Each row of a before or after table is a point. The points were changed in one or more steps. Then noise was added and the rows were shuffled. The steps act on columns, c1 being the first. Name the steps. A step turns or swaps two columns, mirrors them in a line or flattens them onto one, adds a multiple of one to another, or multiplies or shifts one. Angles are multiples of 10 degrees, from the lower column toward the higher: turns from -170 to 170, lines from 10 to 170 but not 90. Use the fewest steps. Two steps may share a column if one is a turn and the other turns, adds or multiplies; they go together, in the order done. Otherwise the lowest column goes first.

Before:
[[-23  44 -37]
 [-60 -11  -9]
 [-11  26 -30]
 [ -7 -37 -14]
 [-38 -12  47]
 [ 58  35 -34]
 [ 28  40 -59]
 [-56 -43 -19]
 [  3  59 -42]]
After, 9 rows:
[[-11 -12 -58]
 [ 30  26  11]
 [ 44 -11 -40]
 [ 52 -43 -32]
 [ 16 -37   4]
 [-11  33  67]
 [ 29  59  30]
 [ 27  41  59]
 [ 43  43   7]]
Steps: turn c1 and c3 by 130 degrees

Before, 11 rows:
[[ 12  22 -43 -17 -28  31]
 [ 38  -6  15 -40 -22  44]
 [-43 -30 -36 -29 -20 -26]
 [  0  -1  29   5  21  29]
 [  0 -34  30 -23  -7   6]
 [ 40   7  -5  21  -1   5]
 [-42   9 -18   4  -2 -16]
 [ 21 -24 -28 -13  44 -44]
 [ -5 -33  47 -32  36  -5]
 [ 14   9   8 -16 -17  -1]
 [ 13 -12 -21  17  40  -4]]
After:
[[  19   -1   25   15   -4   29]
 [  32  -12  -27   52    5   -4]
 [  60    7   -4   63    0    5]
 [  20  -34   31  -70   -4    7]
 [  42  -24  -34  -39    6  -44]
 [  34    9   10  -48   -3   -2]
 [  59   -6   18 -120   -4   44]
 [ -23  -30  -31  -87    6  -27]
 [  31   22  -37  -51    7   32]
 [ -22    9  -17   12    3  -16]
 [  14  -33   40  -96   -7   -6]]
Steps: shift c1 by 20; flatten c3 and c5 onto the line at 170 degrees; multiply c4 by 3

Before (14 x 9):
[[ 15 -45  98  71 -53  51  34   3 -18]
 [-21  17  -2 -12 -26 -11 -48  44  32]
 [-40  20  -9  -3   1  18   4  10  86]
 [  2 -48  95  30 -21  61  -5   8 -40]
 [ 37 -26   6 -91  -3  25  28  45 -16]
 [ 21 -60 -13 -18  43  22  27  31  -7]
 [ 45 -60   2 -33  53  10 -11  -7 -29]
 [ 30 -35 -13 -19  31  24   9  64 -10]
 [ 67 -56  16 -42  58   6  22 -17  -7]
 [-30  54  58  72 -39 -37   7  31  54]
 [-52  59  21  -9  41 -20 -12  64  83]
 [-52 -10   8   1 -13 -33  10  31  20]
 [  2 -52  44 -33  44  26  42  -5 -34]
 [ 20   2 -13 -28  29  42  26   4 -51]]
After:
[[ 15  60 -13 -52  20   6  28   3 -48]
 [-33   1   2 -28  38 -17  35 -11 -32]
 [  7  32   6 -77  -6 -55  45  45 -15]
 [ 36   7  45 -40  31  -9  21  -9 -31]
 [ -5  24 -13 -30  21  -4  33  63 -11]
 [ 13   1 -12 -29  30   0  32  30  -6]
 [ 33  51   9  23  -7 -20 -42  31  24]
 [ 21  15  96   9 -38  86  29   4 -21]
 [-15   1  16 -30  42 -31  71 -16  -3]
 [-30  79  -2  -2 -20 -16 -45  46  30]
 [ 12 122  19  10  28 -19 -52  66  84]
 [ -7  13  96 -28 -15  61   2   8 -40]
 [ 22  84  -9 -17   0   7 -31   8  87]
 [ 20 113  59  74 -27  33 -24  30  52]]
Steps: mirror c1 and c7 in the line at 60 degrees; shift c2 by 60; turn c4 and c6 by 50 degrees; multiply c5 by 0.7

Before:
[[  -5  -28   16   12   -9   24   74    2  -11  -47    8    7]
 [ -10   16   -2  -14  -66  -58   -4   35   44   11   -4  -20]
 [ -51   21   -7  -20  -57   -9  -40   34   29  -61   -3  -20]
 [ -26  -37    0  -45  -28   45   76  -32  -11  -16   12   36]
 [ -28   10   27  -27  -19  -17  -40   27   53  -19  -35  -34]
 [  12   22    0  -31  -12  -25  -40  -23   35  -77    2  -18]
 [ -73  -64 -100  -24   24  -10   63   56   20  -72  -72   24]
 [ -24  -63   40    6  -42   20   51  -48  -10  -30   15   64]
 [  12   -5   17   -7  -25   34   56  -25  -33  -40  -28   60]]
After:
[[ 15  26 -26 -31 -43  59  75 -32 -20  -9 -19 -44]
 [-30  -5 -14   2 -24  53  51 -25 -34  38 -31 -52]
 [ 60 118  11 -29  17  -6  62  59  18  96 -43 -47]
 [ -4   7 -74  21 -36  40  50 -49  -7  -5 -33 -75]
 [ -2   8 -32  16  -2  30  74   6 -10  12 -44  -5]
 [ -3 -15  17 -19 -18 -31 -40 -27  34  23 -69  23]
 [ 35 -28 -13 -14 -27 -24 -35  28  52  43  -6  14]
 [ 18  -9  13   8 -68 -68   2  36  42  -2  11  19]
 [ 51 -11  24  -2 -62 -21 -43  36  28  19 -54   3]]
Steps: add 0.3 times c12 to c6; turn c1 and c12 by 160 degrees; turn c2 and c3 by 130 degrees; turn c4 and c5 by 20 degrees; turn c10 and c11 by 110 degrees

Before:
[[ 24 -15  42  39  12  44  -1  40  27 -30  -5 -17  28  11 -47  34 -29   1]
 [ 16 -40 -23   0  51 -30  26 -50  30  75 -22  18  15 -45  21  -3  75  -5]
 [  9  26 -42  18 -34  26   8  61  11 -37 -46   4  18  13 -12  -1 -37  31]
 [  8 -11 -28  33   3  15  -5  76 -19 -18 -37 -34  46  85 -21 -13 -57   0]
 [ 72 -26  19 -47  74 -30 -36 -39 -29 -17  75  22  55 -33  65  31 -45  12]
 [-14 -15  -1  -6  33  30  65 -71 -25  58 -28  13   3 -18  27 -19  50  10]
 [ 94 -39  48 -21   0 -19 -70 -41 -27  20  49  62  28 -14  82  -4 -39  -2]
 [-30 -44 -18   9 -17  29 -17  52  16 -30 -12 -27   3   7   5 -41 -49   2]
 [-42   8   5  24  20 -24  29 -37 -36  69 -59 -12  14 -71   6 -25  69 -10]
 [ 40  -3 -56  -2 -24  23 -36  41 -33 -43   7  -7 -14  31   7 -11 -78 -69]
 [ 50 -43  21 -22  35 -11 -27 -33 -15  12   8  73  57 -29  81  30 -85 -38]]
After, 11 rows:
[[ 92 -41  46 -22   0 -44 -71 -26 -22  19  51  70  28 -14  81  31   6  -2]
 [-17 -15   0  -5  28  62  63 -36 -20  57 -27  20   4 -14  25  56  -9  10]
 [  6  28 -44  18 -41 -29  11  44  11 -41 -44  10  22  18 -14 -35 -37  28]
 [ 15 -42 -23  -4  51  60  24 -37  24  77 -15  27  16 -44  20  33  58  -6]
 [-39   6   2  24  23  55  27 -12 -37  74 -57  -2  17 -76   4  45  49 -10]
 [ 45  -4 -57   3 -25 -67 -39  36 -37 -46   6   6 -16  35   6 -16 -47 -67]
 [ 24 -11  43  38  10 -12  -4   8  23 -30  -5  -9  29  15 -47 -57 -51   0]
 [ 48 -44  16 -18  35 -82 -23 -43 -10  11  10  85  59 -30  79  -5 -21 -41]
 [  9  -8 -34  31   2 -50  -3  67 -18 -20 -36 -27  45  85 -21 -41 -38  -3]
 [-28 -45 -20   8 -17 -35 -22  70  17 -26  -9 -18   2   4   7  -3 -50  -1]
 [ 69 -22  22 -45  79 -48 -37 -51 -29 -15  77  28  57 -31  65   5  11   8]]
Steps: turn c6 and c17 by -70 degrees; mirror c8 and c16 in the line at 160 degrees; shift c12 by 10

Before, 12 rows:
[[ -3   8  14 -11  -9   0   3 -30  21   7   2  -4 -18  -4  -3  10 -20 -18
    7  -8  14   0 -10   0]
 [ 15   7 -27  -7   0 -10 -18 -28 -21 -12  -6  22 -21 -57   5  -6 -20  18
  -13 -13  10  -3  -5  37]
 [ 14  -4  12 -22  -6  42   3  -4  17  -5   0 -20 -13  -1  20  36  17   1
  -13  12  -5  -8   4 -11]
 [ 14  -6 -24  -9   5  -4 -34  69  24  -6   0   8 -14   3 -12  10 -13 -15
  -16  -1  -4  -8  29  -6]
 [ -6  28  -3  30 -14 -11 -12  -8  19 -15  -1  -4 -19  18  23  15  -4 -10
    0  16   9  12 -11  -9]
 [-14 -20  16 121  14  12  -7 -28  16 -11 -18 -16  26  22  -7  -2 -11  11
  -19 -19  13  32  82  -3]
 [ 17  14  22 -19  19  16  -5  14  -3  -9 -38 -11 -17 -17   6  -7 -17  -8
  -11   7   6  -2 -13 -12]
 [ 22 -19  11 -14   9  -2 -24 -13   8 -22 -57   3 -15  11  14  -5  -5  -1
  -10 -23  10 -13  -1   3]
 [-30  15  16 -36 -32 -10 -28  -2   1 -19  -6 -17 -10  -2  -6  -6  -3   4
    4   9  -1  -1  -8   6]
 [  8  10  15 -28 -15  -5  -1  39  -1 -13  -2  -8  22  -9  17   6 -20  -5
   24 -20  -7  26  55   3]
 [ 17  26  -1 -38 -21  37 -16 -20  -4  -5  -1  47 -21   2   4 -15 -18 -12
   -5  -9   6   0  25  53]
 [-26  -8  12 -26   8   2 -42 -19  17  15  -3  -5 -20 -26  17 -15  71 -16
   -2   4 -37  -7   3  20]]
After (12 x 24):
[[-25  -8  11 -20   7   1 -32 -19  17  26  37  -5 -20 -26  17 -13  70   6
   -2   5 -38  -7   4  19]
 [ 17  14  21 -13  19  16   2  15  -4  -1   2 -12 -17 -17   6  -7 -16   5
  -11   8   6  -2 -13 -12]
 [ 15   7 -28 -11   0 -10  -5 -28 -21   3  35  21 -21 -56   6  -7 -21   5
  -12 -14  10  -2  -6  38]
 [-13 -20  16 104  13  12   1 -27  17  -1  22 -16  26  21  -7  -1 -10 -38
  -19 -18  13  32  82  -3]
 [-30  17  16 -33 -33  -9  -7  -2   0   6  34 -17 -10  -2  -4  -6  -3  11
    4   8  -1   0  -8   6]
 [ 17  25  -1 -31 -20  36  -7 -19  -4   6  39  47 -21   2   4 -14 -17  11
   -5  -9   7   1  25  52]
 [ 13  -6 -25  -5   7  -4 -16  69  23  14  41   8 -14   2 -12  10 -13   2
  -16   0  -4  -8  29  -6]
 [  8  10  15 -24 -16  -6   5  38  -1  -5  38  -8  22  -8  18   6 -20   8
   25 -19  -8  26  55   2]
 [ -6  28  -3  29 -14 -11   0  -8  20   1  39  -4 -20  18  23  16  -5 -11
    0  17   9  12 -12  -9]
 [ -3   8  13  -4  -9   1  -2 -30  21   1  43  -4 -19  -4  -4  10 -21   1
    7  -9  14   0  -9   1]
 [ 15  -4  13 -19  -6  41   4  -4  17  -4  40 -21 -14  -2  20  36  17   9
  -13  11  -5  -8   4 -11]
 [ 22 -19  11 -12   8  -2  -2 -13  10   3 -18   3 -15  10  14  -5  -5   5
  -10 -24  11 -12  -1   4]]
Steps: flatten c4 and c18 onto the line at 160 degrees; flatten c7 and c10 onto the line at 140 degrees; shift c11 by 40
